Every row gives one point. Examples show where two turns around zero, p and q, send a point. Where does a point land after both, in the order given? Backwards means that the second turn is done in reverse. Each puzzle has new turns, and all numbers are rounded.
In the rows, 128 means zero.

Turn p:
[171 109] => [111  84]
[95 91] => [ 90 159]
[122 159] => [159 135]
[147 118] => [119 109]
[105 162] => [161 152]
Turn q:
[159  88] => [175 108]
[156 160] => [137 170]
[100  96] => [119  86]
[126 141] => [120 138]
[ 99 155] => [ 89 137]
Where do these land?
p, then q: [125  74] => [ 81 102]
p, then q: [117 152] => [143 150]
q, then p backwards: [141 158] => [ 95 126]

Turn p:
[104 149 124] => [104 127 107]
[158  93 164] => [146 121 183]
[112 128 162] => [ 99 116 149]
[118 138  91] => [137 130  89]
[190 140 132] => [155 179 154]
[ 87 120  96] => [126  96  87]
Turn q:
[ 70 110 133] => [ 69 120 139]
[126 111 111] => [120 117 108]
[190 154 121] => [193 143 116]
[163 127 145] => [164 116 137]
[ 91 138 130] => [ 95 144 139]
Where do these land?
p, then q backwards: [145 149 163] => [ 97 154 145]
p, then q: [143 115 146] => [137 119 152]
q, then p backwards: [ 96 111  96] => [ 92 160 126]
q, then p: [ 94 163 152] => [ 75 135 138]
p, then q: [161 102  83] => [185 126 105]

Turn p:
[126 111  94  90] => [158 115 106  91]
[163 161 146 114] => [145 107 120 173]
[105  84 116 184] => [ 66 149 138  90]
[ 92 125 102 140] => [124 165 121 101]
[133 134 120 128] => [129 128 117 131]
[149 152 191 112] => [145 104 167 181]
Turn q:
[111 129 203 141] => [194  96 153 125]
[127 102 118 131] => [108 109 129 129]
[124 154  84 140] => [107 160 107 157]
[100 155  97 110] => [111 169 146 151]
[178 102 138 118] => [121 107 105  79]
Where do these land?
q, then p: [146 187 146 153] => [121 114  68 159]
q, then p: [ 76 111 133 120] => [101 126 174 143]
q, then p: [145 102 146 100] => [160 107 148 113]
p, then q: [155 103 127 113] => [103 103 141 115]
q, then p backwards: [133 136 100 100] => [105 123 121 160]
q, then p: [102  97  83 184] => [ 69 170 134  88]
p, then q: [139 160 160 126] => [149 103  99 144]

Turn p:
[118 165 145 158  80  88] => [185 164 157 120 122 161]
[155 131 163 100 138 165] => [113  70 124 132 137 151]
[181 112 113 143  75 144] => [167 117  83 168  97 146]
[ 83 124 123 129 134 134] => [111 140 162 130 122 106]
[126 100 140 121 179 136] => [103 102 122 113 156  92]
[117 121 141  79 160  98] => [ 99 116 130  67 127 122]
[117 143  69 166 129 132] => [117 187 117 167 134 119]
Turn q:
[140 126 139 132 115  96] => [125 125 129 155 125 102]
[167 171 104 162 127 146] => [179 134  89 141 102 147]
[ 74 133 108 139  89 101] => [ 92  83 126 115  85 109]
[169 121 157  83 127 171] => [165 177 174 118 147 134]
[163 123 102 129 104 127] => [157 142 112 120 116  97]
[109 170 168  89 147  92] => [ 82 153 159 176 109 151]
[ 77 102 163 147 185 155] => [ 97  95 140 117 187 183]
[125 124 133 146 142 142] => [136 116 122 126 144 145]
[128  82  80 124 116 122] => [120 128 102  84 137  85]
Where do these land?
p, then q backwards: [177 128  88 113 115 127] => [132 162  87 149 158 114]
q, then p backwards: [ 60 142 159 127 167  90] => [125 165 115  85 155 196]
q, then p backwards: [134  95 125 116 111 132] => [109 111 140 136 148 110]
q, then p: [ 63 158 145 128 122 118] => [140 104 173 152  94  95]
q, then p: [175 124 123 102 129 167] => [119 117 107 118 152 184]
p, then q: [150 111  90 133 137 165] => [118  89  86 115 117 123]
q, then p: [137 139 165 176 114  98] => [171 133 107 148 146  84]

Turn p:
[105 119 165 152 137 121 152 117 124] => [154 131 124 102 113  99 148 152 130]
[137 131 110 128 138 139 148 114 128] => [123 108 118 148 125 119 140 123 122]
[132 125 128  63 152 128 130 121 116] => [107  99  91 111 138 140 117 105 162]
[139 114 124 152 144 143 118 148 122] => [116 147 142 130 142 103 132 114 115]
[142 117 139 154 111  93 124 120 124] => [146 150 124 135 144 125 118 166 120]
[134 150 148  91 147 141 139 119 119] => [121 114  89 107 119 140 140 106 135]
[132 114 119 153 111 141 136 161 173] => [136 138 180 143 146 136 161 125 125]
[130 177 125 147  31 128 131 152 117] => [137 127 162 121 115 199 117 161  56]
[116 110 112 135 139 125 119 126 117] => [119 126 137 134 127 105 110 130 135]
[129 155 117 101 149 111 103 114 125] => [109 138  97 139 110 145 108 118 150]
[126 113 135 129 126 150 117 113 140] => [153 124 135 130 130 120 124 106 131]
[115 111 114 131 152 115 119 131 133] => [116 135 137 137 127 107 121 130 154]
Turn q:
[145 154 153 121 113 126 115 127 164] => [128 138 118  78 126 114 111 137 122]
[153 114  91 114 155 119 124 139 164] => [111 115  96 139  89 101 136 151 117]
[ 98 109 156 107 144 145 118 150 111] => [136 126 176 132 132 113 149 136 157]
[129 130 131 157 145 108 134  99 113] => [106 104 119 139 156 147 115 121 125]
[147 141 126 115 115 138 158 135  99] => [152 132 134 127 128 157 150 130 100]
[144 140  99 155 126 158 108 146 151] => [151 126 116 139  99 106  86 129 112]
[141 119 127 137  98 158 139 102 111] => [162 125 116 126 125 166 121 114 140]
[117 128 123 109 119  98 102 142 114] => [ 99 143 147 125 116 119 143 102 125]
[ 90 126 122 114 161 131 130 128 148] => [107 140 138 148 131 111 128 165 150]
[116 118 152 151 103  97 153 112 104] => [126 131 119 127 179 147 144  95 132]
Where do these land?
p, then q: [169 139 116 165 112 142 106 131 122] => [123 108 158 141 148 158 102 115 102]
q, then p: [112 145 153 137  89 155 102  93 144] => [138 145 116 142 123 168 118  76 151]
q, then p backwards: [134 124 112 103 145 120 135 133 148] => [122 147 126 143 144 111 151 127 119]
p, then q backwards: [117 109 166 121 156 140 140  99 127] => [147  94 148 133 106 135 127 144 161]
q, then p: [101 129  96 115 131 123 114 130 115] => [148 140 142 122  97 132 133 140 109]
q, then p: [102  93 149 147 136 128 158 122 139] => [116 143 132 158 136 107 165 129 154]
q, then p: [125 105 132  83 127 120 154 127 119] => [124  97 136 123 126 134 175 137 119]
p, then q: [134 160 107 151 121 116 139 137 118] => [150 146 151 148 147 129 124 109 118]
q, then p: [145 115 140 110 133  93 125 133 128] => [127  91 127 118 122 122 131 147 146]
p, then q backwards: [140 160 109 148 130 142 105 175 119] => [112 166 105 109 120  90 114 132 103]

Turn p:
[118 125 140 163 131 123 135 113 147 131 120] => [125 137 127 116 128 157 147 131 108 143 142]
[132 113 125  97 139 130 125 144 131 120 112] => [118 103 131 119 140 104 110 128 132 123 133]
[129 144 133 141 116 104 100 119 125 136 134] => [117 142 124 144 115 150 119 128 111 122 106]
[131 146 144 153 140 145 128 103 134 131 123] => [128 130 112 141 136 155 156 114 122 132 140]
[128 150 149 140 118 112 127 140 124 138 135] => [122 152 130 127 133 154 119 125 135 116 117]
[135 136 139 141 114 133 147  98 151 122 124] => [110 148 119 137 129 137 150 131 128 151 151]
[134  99 121 106 131 135 136 133 104 127 125] => [134  99 134 122 120 109 125 144 150 123 127]
[134 118  99 104 145 124 141 143 111 114 126] => [135 111 152 126 128  90 127 131 134 109 130]
[138 101 118 106 144 139 132 141 131 115 147] => [138 114 116 111 118  93 121 131 135 115 141]
[107 147 128 127 123 121 120 123 127 153 137] => [128 140 130 127 124 139 129 109 128 138  98]
[106 141 130 131 114 129 116 133 117 117 131] => [139 139 124 135 144 130 125 138 122 130 104]
[145 116 111 127 122 141 129 146 134 131 122] => [142 120 136 132 123 119 107 126 132 132 149]
Turn q:
[122 140 114 131 122 116 132 141 133 129  80] => [145 143 143 143 127 113 146 136 158 151 122]
[117 132 114 129 119 155 147 123 134 121 138] => [105 141 105 134 141 124 125 140 132 122 137]
[116 128 129 124 115 127 114 138 117 140 125] => [127 121 131 123 113 123 147 131 127 133 141]
[125 121 124 106 139 126 126 140 127 116 122] => [125 119 128 115 123 110 119 122 143 133 120]
[132 119 138 137 156 137 120 139 126 129 123] => [139 137 143 110 124 122 120 130 130 107 123]
[129 147 139 115 131 137 129 135 142 129 133] => [117 121 135 123 149 127 134 118 138 121 133]
[125 134 119 134 148 117 119 112 138 130 139] => [130 130 136 114 135 150 111 135 125 138 128]
[126 116 138 130 126 117 143 137 121 137 138] => [137 119 116 123 129 124 140 130 113 123 115]
[144 130 135 134 123 115 127 140  89 128 134] => [124 116 133 136  98 136 143 125 119 116 105]
[124 124 139 134 116 118 122 143 124 110 132] => [121 134 132 127 119 117 138 110 113 135 119]
[147 119 106 132 123 148 136 143 143 134 134] => [132 145  99 125 129 135 130 118 148 113 134]
[129 125 140 130 118 123 119  42 142 134 137] => [136 110 135 163 148 157  82 141  92 146 163]
Where do these land?
q, then p backwards: [114 118 127 133 107 121 126 134  89 133 125] => [133 107 110 133 129 117 121  93 124 122 139]
p, then q: [135 122 137 110 139 147 135 133 118 124 140] => [136 134 114 121 137 133 111 114 134 146 120]
p, then q: [133 114 134 112 139 121 103 129 129 134 118] => [134 131 122 121 104 111 118 132 122 142 140]
q, then p: [131 100 134 124 137 118 143 133 123 131 121] => [115 117 144 142 118 125 113 139 123 119 137]
q, then p: [134 145 134 114 131 133 120 130 134 123  89] => [106 143 113 108 123 150 128 124 116 127 142]
p, then q: [133 142 133 112 110 126 137 119 131 109 136] => [125 141 139 116 141 138 143 136 131 145 117]
p, then q backwards: [134 144 125 119 144 116 119 130 136 125 140] => [138 121 142 133 124 141 130 140 126 112 139]
q, then p: [137 114 118 117 117 131 122 141 135 135 136] => [126 133 129 137 110 108 133 127 127 140 132]
p, then q backwards: [134 131 117 115 129 125 134 120 120 112 120] => [119 136 142 122 121 138 136 128 120 125 115]
q, then p: [103 129 100 124 128 129 140 125 124 135 127] => [140 133 145 114 128 120 106 109 129 132 124]
p, then q: [133 148 138 120 121 127 127 103 133 142 136] => [126 144 125 139 144 133 133 152 129 140 140]
q, then p: [129 148 133 129 129 123 139 138 139 132 132] => [125 119 131 117 139 126 145 118 129 128 138]
p, then q backwards: [106 128 141 139 131 129 118 123 143 125 133] => [119 121 123 139 126 114 137 132 138 130 150]
q, then p: [136 109 121 225 131 143 130 135 139 132 137] => [145 159 137 197 174 124 140 110 153  94 127]
